Rows are points. Each copy is the shape, with its points in the same order, turned, moved and blurred by noise. Say if it was mirrored as well.

Shape:
[[0.014, -0.014, -0.130],
[-0.010, 0.105, 0.142],
[-0.039, 0.003, -0.015],
[0.220, 0.024, 0.003],
[0.106, -0.232, 0.162],
[0.142, 0.045, 0.160],
[-0.275, 0.044, -0.049],
[-0.248, -0.143, -0.189],
[0.184, -0.235, 0.201]]
Copy 1:
[[0.011, -0.083, 0.005],
[-0.069, 0.175, 0.066],
[-0.007, -0.006, -0.020],
[-0.079, -0.091, 0.184],
[-0.326, -0.011, -0.003],
[-0.209, 0.089, 0.185],
[0.155, 0.122, -0.179],
[0.057, -0.108, -0.284],
[-0.387, -0.012, 0.087]]
Copy 1 is: only turned
Copy 2:
[[-0.072, 0.037, -0.189],
[-0.003, 0.090, 0.076],
[-0.050, 0.021, -0.073],
[0.046, 0.210, -0.158],
[0.288, 0.016, -0.107],
[0.115, 0.214, -0.011],
[-0.174, -0.176, 0.039],
[-0.144, -0.226, -0.198],
[0.348, 0.103, -0.103]]
Copy 2 is: only turned
Copy 3:
[[0.019, -0.085, 0.017],
[0.122, 0.205, 0.038],
[0.010, 0.049, 0.002],
[0.146, 0.017, 0.200],
[-0.147, 0.139, 0.246],
[0.139, 0.178, 0.185],
[-0.015, 0.089, -0.254],
[-0.179, -0.082, -0.191],
[-0.131, 0.155, 0.337]]
Copy 3 is: only turned
Copy 4:
[[-0.178, -0.002, -0.019],
[0.028, 0.199, 0.049],
[-0.141, 0.117, 0.005],
[0.039, -0.015, -0.134],
[-0.080, 0.229, -0.295],
[0.093, 0.140, -0.092],
[-0.271, 0.207, 0.184],
[-0.449, 0.124, 0.044],
[-0.013, 0.221, -0.347]]
Copy 4 is: mirrored

Shape:
[[0.148, 0.111, 0.078, 0.171],
[-0.122, -0.132, -0.281, -0.040],
[-0.148, 0.219, -0.225, 0.116],
[-0.021, -0.096, 0.166, 0.073],
[0.146, -0.056, 0.251, 0.142],
[0.001, 0.222, -0.255, -0.027],
[0.032, -0.015, -0.005, 0.079],
[-0.066, 0.243, -0.132, -0.120]]
Copy 1:
[[0.041, -0.155, -0.113, 0.143],
[0.171, 0.283, 0.192, -0.084],
[0.386, -0.009, 0.086, 0.043],
[-0.032, -0.062, -0.115, -0.113],
[-0.150, -0.067, -0.183, 0.050],
[0.281, -0.016, 0.252, 0.117],
[0.070, -0.008, -0.062, 0.033],
[0.247, -0.140, 0.294, -0.015]]
Copy 1 is: mirrored
Copy 2:
[[0.205, -0.050, -0.077, -0.091],
[-0.198, -0.161, 0.257, -0.125],
[0.159, -0.328, 0.286, -0.041],
[-0.031, -0.016, -0.140, 0.036],
[0.087, 0.056, -0.271, -0.025],
[0.173, -0.086, 0.315, -0.136],
[0.002, -0.095, 0.006, -0.081],
[0.162, -0.036, 0.322, 0.022]]
Copy 2 is: mirrored
